Each row is a point. Any point is a mix of the corners, with weights that add up to 1. It lies inside the corners' shape when no weight is negative. Say inside or outside, and name the corners with a negative weight.

Corners:
(1): [ 52  44 -57]
(2): [-21 -21  -5]
(3): [ 42 -28  40]
(4): [-36 -38 -53]
Points:
[27 -9 14] => outside (4)
[ 10 -12  14] => outside (4)
[ 37 -25  32] => inside
[14 -1 -2] => outside (4)

Corners:
(1): [-55 -14   8 -13  22  24 -41  19]
(2): [  8  17  11  26 -30  13  28  29]
(3): [-27 -36 -16   5  48  24 -37   5]
(4): [ 25  30 -28 -39 -38  17  -5 -18]
(5): [ -5  -3  17 -33 -18   9   8 -19]
(6): [-60 -40 -50 -32  50 -11 -31   8]
(7): [ 21  27 -16 -23 -21 -35 -36 -27]
(8): [  9  48  -6 -28  -4  -7   5 -16]
(9): [ 29   5  17 -17 -10   5   2  38]
Points:
[-14  -2  -5  -8 -11   3 -14  13] => outside (3, 8)
[ 13  18  -2 -13 -20   8  -7  -4] => outside (6)
[-17  -6  -7 -31  13   4 -25  -3] => outside (2)
[-13  -5  -7  -9   6  16 -17   5] => inside

Corners:
(1): [ -5  21  -7   6   4  15  14 -33  11  -7  -8  25  -8  38]
(2): [ 20  24  15  14 -20  34 -40  13 -38  -2   7 -15   0  -8]
(3): [-13   2 -28  22 -16 -28  14 -33  20 -18   1  -4   2  -6]
(4): [  2 -13 -34  32  -6  -9  -2 -11  16 -25 -15  21  20   1]
(5): [-18   8 -16  15   2 -28  -8  -4  -9   8 -41 -30   1  23]
(6): [-12   6 -19  12 -31 -10  37  11  19 -14 -15   8  34  -1]
(7): [-18  55   0  18   7  60  -9 -24 -23  18   7   5  13 -19]
(8): [-33  -4 -51   1  -5 -22  14  17  32 -13   5 -37  38 -22]
(9): [ 26  -8  40  22  -4 -37 -22   5  -9  22 -16  -8  -3  -1]
(10): [  5  -9   8   9  -9  -8   1 -16   9 -20 -30 -23  22  16]
(11): [  8 -24 -39   3  -5 -23  34 -13   4 -23  -9   7  36   6]
(12): [-14 -22  17  36   3  -8   8 -14 -17  -5  -9   5 -10  20]
(13): [-23  23  30 -22 -12  49 -30 -35 -23  11  -4  43 -28  -8]
(14): [ 13 -17  -1  15 -17   8  22  -5  -4  39 -49 -19 -36  27]
(15): [-11 -14  -3  16 -21 -12  -5 -10   1   6  -3 -13  33  12]
Points:
[ -5  -6   3  14  -1  -3  -1 -16  -3   4 -19  -2   4  18] => outside (2, 3, 6)
[ -4  -5  -7  13  -4 -10   4 -16   2   2 -16  -4   5   8] => outside (2, 6)
[ -1   9   4   9 -13  14 -11 -10 -12   2  -8   0  -4   1] => inside
[  8 -12 -16  18 -16 -20  12  18   8  12 -31 -30  19   2] => outside (1, 3, 12, 13)
